Each row of a before or after table is a point. One or more steps were done to the points. Then noise was added and the rows were shuffled. The steps act on how far a point lies along the listed directions, d1 being the first. What was done? A step turns or swaps two directions, mirrors them in a line or flattens them onto one, adds a multiple of one to another, or multiplies one. Angles are multiples of 10 degrees, from the lower direction toward the higher: turns from -170 to 170, lines from 10 to 170 but not 90. Use the fewest steps. Two steps may share a direction if one is a turn and the other turns, adds or multiplies; they go together, in the order done. Otherwise the lowest direction goes first.
In the rows, zero is written as 128.

Directions:
(1): [174 171 121]
(2): [ 84 174 122]
(3): [129 137 191]
Before (14 x 3):
[[131  85 143]
 [ 97 175  97]
 [106 131 177]
 [107 158 124]
 [100 158  88]
 [108 184  83]
 [ 57 103 167]
 [101 138 120]
 [119 145 151]
 [ 85 141  67]
 [ 67  91 186]
 [ 96 132 173]
 [ 91  96 151]
 [105 129 180]]
After:
[[ 78 150  70]
 [113 146 154]
 [ 93 137 174]
 [ 98 165 124]
 [ 96 169  86]
 [ 49 109 165]
 [ 96 197  76]
 [102 135 176]
 [ 87 190  97]
 [ 90 100 153]
 [140  75 141]
 [104 130 176]
 [ 63  91 188]
 [ 99 142 117]]
Steps: multiply d2 by 1.3

Directions:
(1): [170  89 121 175 133  66 166 123]
(2): [ 68 114 100 176 118 104  82 163]
(3): [137 163  71  75 106  74 125 138]
(4): [ 93 187 178 138 142  95 169 152]
(5): [141 188 104 178 130 134 110  67]
(6): [ 82 102 154 107  90  99 131  60]
Before (12 x 8):
[[141 165  75  81 103 137 131 115]
 [142 154 130  85 115 214  85 152]
 [120 118 131 149 142 149 127 155]
 [115  33 189 131 142 134 166 170]
 [143  84 127 228 152 117 121 140]
 [108  69 101 163 124 123  67 141]
 [106 194  67  67 103 185  73  66]
 [100 136 101 159 122 147  78  78]
 [124  87 102 222 124 106 124 171]
 [181  46 168 178 138 141 159 133]
 [163 118  87  94 120 183  61  80]
 [135  86 195 135 142 149 123 127]]
After (12 x 8):
[[ 89 175 156 111 118 181 124 142]
 [ 90 105 135  29 120 150 124 194]
 [ 84 152 146 128 136 104 107 162]
 [ 80 184 139  98 130 175  96 128]
 [144 125  91 142  94  49 129 153]
 [119 139 120 102 126 124 133 139]
 [146 131  74 222 131  34 151 103]
 [ 96 141 102 193 130  54  95 144]
 [ 69 149 134  71 104 178  76 169]
 [120 140 122  67 119 120  91 151]
 [114 177 102 162 132  97 118 109]
 [134 103 120 195 124 109 156 121]]
Steps: turn d1 and d3 by -140 degrees; multiply d2 by 0.4; turn d2 and d4 by 110 degrees; multiply d6 by 0

Directions:
(1): [137 125  78 138  89  78 120 115 138 222 101 163  94 141]
(2): [ 93 175 140 104 157 147 111  68 102 131  39 153 148 121]
(3): [104  78  82 186 124 105 108  57 155  75 126 121 126  97]
(4): [ 59 108 159 128 116 175 146  82 111 157 167 111  68 168]
(5): [134 104 108 109  37 172 134 156 106  93  69 106 101 116]
Before, 12 rows:
[[103 119 111 169 128 110 101  61 139 147 119 127 124 139]
 [101 133 145 145 164 153 111 106 137  74  96 111 154  90]
 [139 141 121 129 136 122 116 117 133 109 104 141 142 119]
 [168 149 114 108 132  88 123 179 134 137 152 118 135 134]
 [141 151 122 105 113 136 117 120 116 114  27 165 163  92]
 [117 140 151 136 195 129 137 113 138 126 154 136 153 131]
 [154 160 127 108 132 101 124 153 126 194 139 152 141 134]
 [174 124 130 128  88 137 123 178 107 105 119 115 126 108]
 [135  97  60 175 104  77  87 111 176 116 129 143 147 101]
 [136 154 127 114 139 108 128 125 118 156 108 147 158 131]
 [151 139 122 117 120 132 123 135 114 123 101 142 141 104]
 [141 138 142 126 166 106 142 151 128 151 148 148 145 139]]
After, 12 rows:
[[116 161 207 100 181 206 131 170 112  30 104  90 182  95]
 [100 138 150  88  79 182 140 124  95 158  57 144 102 138]
 [166 159  97 136 117  78  98 130 134 191  74 158 152 137]
 [100 134 120 124 112 115 130  90 114 185 106 148 122 143]
 [104 122 137 142 163 117 134 103 130 149 150 142 120 145]
 [126 150 146 107 130 151 134 126 118 128 114 136 125 140]
 [106 125 126 122 126 109 130 117 128 168 182 113  85 162]
 [107 143 165 131 209 147 136 110 131  84 144 128 170 123]
 [165 168 107 100  93  88 112 198 139 249 124 171 122 158]
 [ 95 120  94 144 106  88 116  72 134 236 138 157  86 153]
 [122 128 144 114 105 153 135 123 103 143 126 131 110 127]
 [132 103 154 134  92 168 136 150 103 111 166 104  93 137]]
Steps: multiply d1 by 2.5; turn d2 and d5 by 20 degrees; turn d3 and d4 by -130 degrees

Directions:
(1): [ 63  85 135 173 103  95 107 171 123 117 126 108  99  64 163 161 119  48
 121 141 172 131 146  68]
(2): [178 186  72 163  99 124 107 226 141 184 109 115  93 170 135 149  97 119
 136  85 141 132  95 132]
(3): [ 94 178 125 159 188 136 132 121 130 175  82 187 126  83 120  84 119 161
 103 116 217 137 174 146]
(4): [157 102  65  73 150 196 153 105 156  67 105 108 118 115 129 110  80  78
 120 107 196 118  85 126]
(5): [132  81 157  98 152 106 185 212 127 133 169  76 129 144 158 106 132 170
 106 152 177  69 150 173]
Before:
[[143 101 111 116 114 146 119 104 135  97 132 112 114 122 135 141 112  91
  138 117 118 123 100 122]
 [160 123 122 108 110 106 132 151 116 119 161  90 140 170 128 153 128 127
  149 141  69 125 108 134]
 [154 147  79 130 139 185 123  83 139  98  95 146 138 140 105 124 114 110
  126 109 135 146 105 138]
 [168 150 129 128 104 122 119 188 127 146 143 116 124 161 124 134 137 150
  133 117 106 119 108 145]
 [163 127 106 124  79 139  97 121 128 130 143 119 127 162 121 155 130 105
  164 104  46 145  90 111]
 [134 124 105  90 152 157 149 111 131 104 115 127 139 138 117 122 111 132
  136 121 146 123 118 135]
 [133 130  96 129 123 130 135 164 132 118 119 110 106 121 141 125 125 101
  129 111 141 129 115 117]
 [174 142 102 123 132 141 149 160 132 140 121 113 125 156 121 107 112 147
  123 122 154 118 105 165]
 [114 120 107 118 142 118 156 158 134 121 136 109 129 111 149 110 120 110
  111 129 182 111 129 118]
 [108 122 129 157 116 108 118 165 124 136 137 123 133 117 138 153 131 115
  120 137 135 123 130 104]]
After (10 x 24):
[[142 204  69 177 122 185  73  38 132 128  58 195 134 129  81 141 122  97
  140  92  97 195 105 108]
 [175 133 114 120 143 122 172 214 128 159 137  96 120 168 136 101 117 173
  112 132 174  93 121 189]
 [159 125 130 117 114  92 140 181 113 133 167  84 138 176 134 149 132 146
  143 142  77 111 119 146]
 [107  91 138 103 160 100 189 199 127 127 163  85 132 112 161  92 132 144
   97 150 208  78 155 146]
 [175 134 131 120 108 115 134 224 127 150 154  96 120 169 132 128 134 157
  130 121 121 102 108 158]
 [105 102 134 140 121 113 127 157 125 116 141 112 138 111 140 146 131 112
  118 146 141 113 132 106]
 [128 141 120 108 154 139 145 131 128 133 111 136 137 140 115 122 120 150
  135 125 145 125 135 143]
 [154 174  92 164  63 145  49  71 124 147 110 169 127 152  96 172 131  84
  179  85   5 193  87  80]
 [122 133 125 149 117 130  96  82 123 122 118 147 119 111 122 142 129 102
  141 118  97 146 119 115]
 [122 133 113 138 129 118 140 166 126 127 126 116 112 117 143 114 135 116
  125 118 140 128 132 123]]
Steps: add -0.5 times d1 to d2; flatten d3 and d4 onto the line at 30 degrees; multiply d5 by 3
